Each row is a point. Each copy is the shape, with its points in the same order, turned, moved and blurred by noise. Some copies are also mirrored. Which?

Shape (6 x 2):
1,-15
13,57
5,-4
-5,-2
16,-15
2,-16
Copy 1:
7,10
-14,-56
5,-1
-5,0
16,5
6,12
Copy 1 is: mirrored
Copy 2, 6 rows:
10,-15
-46,31
-2,-9
7,0
-2,-25
7,-22
Copy 2 is: mirrored
Copy 3 (6 x 2):
-9,-7
19,60
-9,6
-12,6
3,-11
-11,-8
Copy 3 is: only turned

Shape (8 x 3):
9,-5,-30
-60,7,8
9,10,-4
3,4,8
11,7,2
3,-57,-1
5,11,14
0,-6,9
Copy 1, 8 rows:
3,-35,4
-29,31,43
20,-7,2
12,-2,0
21,-3,0
-30,-9,-40
23,5,1
3,7,-7
Copy 1 is: mirrored
Copy 2, 8 rows:
23,19,-12
-54,12,-15
11,9,11
1,-4,8
9,0,14
18,-34,-43
-2,-5,21
0,-10,1
Copy 2 is: only turned

Shape:
-25,-32,23,-23
18,4,24,-4
-30,-8,15,-18
5,-26,-18,10
3,-50,-23,-6
-3,-42,8,-7
-8,9,-32,30
4,9,-33,-16
-8,-13,2,-1
Copy 1:
10,7,45,-11
-7,21,-4,10
6,-9,24,-18
21,-9,18,38
40,-1,38,38
16,9,42,20
10,-41,-13,37
41,-12,-16,12
8,-4,16,12
Copy 1 is: only turned
Copy 2, 9 rows:
35,-39,21,-8
21,9,-4,-17
17,-27,28,2
7,-33,-28,8
15,-60,-31,-5
34,-41,-10,-7
-18,-9,-24,35
-30,-22,-9,-9
15,-22,-2,4
Copy 2 is: only turned
Copy 3 (9 x 4):
14,-23,-39,18
8,-19,19,17
26,-5,-27,10
-27,-3,-9,-7
-36,-22,-32,-12
-18,-23,-28,13
-14,37,8,-17
6,-4,5,-38
1,-4,-12,6
Copy 3 is: mirrored

Shape (10 x 6):
5,47,-12,18,43,-3
-3,-37,14,-15,0,11
1,-6,-37,-3,-30,6
17,-17,-9,-4,-36,4
-11,9,13,4,-17,42
-17,18,-20,13,18,7
3,34,5,21,4,16
-25,-14,14,-13,-24,14
-21,-1,-5,-40,-22,4
0,-5,-20,23,17,-56
Copy 1 (10 x 6):
-22,-10,42,-7,-21,-39
36,2,-11,38,14,1
-10,21,-38,12,-10,-3
16,26,-36,2,10,-1
36,21,-2,9,-36,1
-9,-9,8,11,-29,-19
12,5,17,-17,-30,-21
32,3,-15,20,-14,21
5,18,-9,26,-5,37
-25,-43,-10,-6,25,-24
Copy 1 is: only turned
Copy 2:
43,-34,2,-33,11,-9
-22,2,1,24,-21,8
-29,16,17,-7,27,-15
-27,27,-4,11,24,-1
14,4,27,38,20,3
16,-19,21,-11,6,-26
36,-9,6,4,23,-9
-5,25,23,31,-11,-7
-10,36,34,0,-9,8
1,1,-31,-37,-13,-47
Copy 2 is: only turned
Copy 3:
14,60,3,-5,5,7
-11,-41,-5,-19,-2,18
-56,-4,16,12,-16,12
-37,-24,22,-9,-18,7
-6,-6,-15,9,-49,-5
-4,23,-1,21,-4,18
3,25,11,7,-30,-9
-12,-34,-11,15,-17,-8
-31,-18,-15,14,2,-19
-5,5,45,4,43,14
Copy 3 is: mirrored

Shape, 13 rows:
12,31,3,21,-5,20,12,6,8
10,15,-2,16,-14,3,7,-6,5
-19,-24,-25,-11,-9,-9,-5,-21,-2
-19,-15,-25,-4,14,-27,-37,-28,5
2,18,-15,19,-20,1,8,13,18
20,7,-7,12,-11,20,6,-10,25
23,-2,-4,3,11,10,11,7,6
-27,-8,-13,-25,2,-2,-30,-14,9
-12,9,16,-5,-38,-35,-35,-12,11
9,-5,-7,15,5,6,7,19,14
-1,35,2,-17,-16,-26,-6,-19,8
-8,-12,5,19,-4,1,-20,-13,-23
12,-6,-35,-10,-8,3,-24,8,2
Copy 1, 13 rows:
6,0,-10,23,18,14,-7,-6,-21
4,-1,-9,3,7,19,-11,-11,-13
1,-7,7,-29,-23,-12,13,1,14
28,-10,2,-32,-19,-14,-12,6,43
-5,-2,-8,3,24,26,7,-4,-4
-10,21,-13,14,-2,17,-8,-9,-4
-13,3,-4,22,-4,11,-10,14,-6
13,-1,23,-15,-10,-27,0,-10,21
20,-9,22,-44,15,3,-32,-27,-3
-11,-3,8,20,3,24,0,13,4
5,-13,-6,-22,17,-16,-30,-20,-11
34,-6,12,-11,-26,14,-4,6,-7
1,15,7,-11,8,-9,1,23,9
Copy 1 is: only turned
Copy 2, 13 rows:
6,-7,7,-21,24,14,23,0,-3
1,-10,2,-24,3,8,10,-2,-1
-19,-12,30,-8,-32,0,-29,10,0
-12,-15,20,14,-60,10,-14,-9,-10
-12,7,4,-35,2,17,10,8,-15
-5,7,13,-24,16,6,-4,-21,2
4,15,12,-3,8,-13,8,2,-4
-15,-2,31,17,-32,25,-23,9,-2
-4,-15,-24,-7,-36,45,-22,7,12
-16,11,3,-10,4,-6,11,4,-15
21,-4,1,-15,-29,30,3,11,22
-11,-35,4,10,-6,-1,-11,8,-13
5,13,16,-4,-17,7,-25,0,-34
Copy 2 is: only turned

Shape:
-24,1,9,18,17,30,-6,-2,34,-15,-27
-3,22,-16,-6,13,25,9,34,0,10,-5
-17,-17,36,15,9,8,10,-24,10,-13,-45
-7,-30,-26,-20,16,-15,24,-27,-10,23,2
-20,-23,4,-14,19,-28,-1,-20,18,15,12
-25,21,32,2,16,-32,-2,-15,-19,-20,-35
34,-2,5,13,22,8,-2,27,6,-9,14
-27,24,-22,1,-3,-14,-26,-14,21,9,15
29,-16,9,-24,-15,-16,16,5,-20,-33,-31
45,15,-12,-24,-15,-33,18,6,-12,24,-9
-18,-1,38,18,-34,-13,19,-19,34,-34,-4
1,-37,-23,20,-28,-16,-40,4,9,1,12
10,-8,-9,26,8,-5,-12,31,16,-19,-34
-5,14,6,-1,-18,-7,-11,-32,35,-36,1
-20,-7,5,-39,-26,-10,9,-3,24,4,-43
-8,-37,45,4,17,34,-19,-29,-22,-3,-14
Copy 1 (16 x 11):
2,36,-14,-7,26,-36,-15,2,19,-23,-16
12,42,-6,3,-38,-32,1,-8,-13,-26,-5
-24,38,-14,-14,31,9,-13,-1,35,-12,-17
1,22,14,28,3,27,2,16,-29,9,11
8,-3,-5,11,23,20,-8,15,-28,-10,-21
0,43,-28,-35,7,30,13,-3,9,-8,-43
19,17,-36,27,-18,-13,-6,-42,-1,-23,-3
38,4,-21,-23,7,-16,2,22,-31,-6,-5
4,22,10,-6,-15,30,16,-44,30,9,1
14,11,-1,-10,-55,34,-13,-25,-18,11,11
18,-8,-22,-18,14,13,-5,18,60,-12,-14
23,-18,-18,-13,29,-3,18,-18,-16,-27,43
21,38,-12,-14,11,-10,-9,-40,10,-42,12
35,1,-22,-23,21,-10,-6,2,26,17,-13
-2,9,41,-35,0,8,-9,4,11,-3,-10
-55,16,-33,9,34,-9,15,-15,11,3,-16
Copy 1 is: only turned
Copy 2:
-13,-10,-16,-1,-5,-44,-20,27,24,9,-27
-23,8,6,0,-20,9,-36,-3,10,-1,-6
18,-2,-33,9,13,-50,5,4,39,8,-18
-25,-8,-1,-2,26,-22,21,-41,-1,-7,24
-12,-11,-5,-21,0,-34,36,-7,1,-9,18
51,-19,-27,14,-19,-31,2,-7,17,-10,8
-7,8,-27,-37,1,21,-18,6,4,17,-4
-10,-30,20,2,-18,-18,14,23,-21,5,8
18,7,-53,18,12,16,10,-28,-3,-7,-24
-4,0,-15,21,0,49,24,-22,5,6,25
29,16,-27,17,26,-31,22,51,-1,-8,-15
-15,8,-7,-11,-2,-14,33,3,-45,46,-18
-13,4,-49,4,-18,-11,-20,8,-5,34,-10
12,-30,-17,7,16,-14,20,42,-12,-6,-22
-14,6,-21,45,-14,-18,34,-1,15,-22,-18
28,-1,-6,-34,15,-42,10,-27,36,17,-44
Copy 2 is: only turned
Copy 3 (16 x 11):
43,-32,-6,-3,9,-1,4,41,15,4,33
-14,6,-20,-10,-6,-20,-7,37,-8,6,36
56,-24,20,2,25,-13,17,-1,16,-15,31
-2,15,38,1,24,-8,10,-11,-16,42,-1
17,-1,21,-2,-3,25,31,-8,0,37,9
9,-14,28,-15,2,-5,59,-8,13,-29,46
8,-1,-7,-25,-18,15,-13,17,-25,-18,9
-7,-16,-11,-30,14,23,42,25,24,31,7
9,-5,22,-1,-15,-30,9,-17,5,-42,-19
-18,16,6,-34,-18,-37,18,-18,-14,10,-15
57,0,9,-24,0,8,35,18,53,-22,-12
-7,-25,-8,-30,16,37,-21,-22,25,11,-15
8,-40,7,-35,-11,0,-21,13,14,-16,22
27,-25,-1,-19,10,13,45,27,27,-3,-24
16,-18,0,13,-8,-43,29,-10,42,19,2
55,-22,-12,21,38,18,13,-25,-15,-13,27
Copy 3 is: mirrored
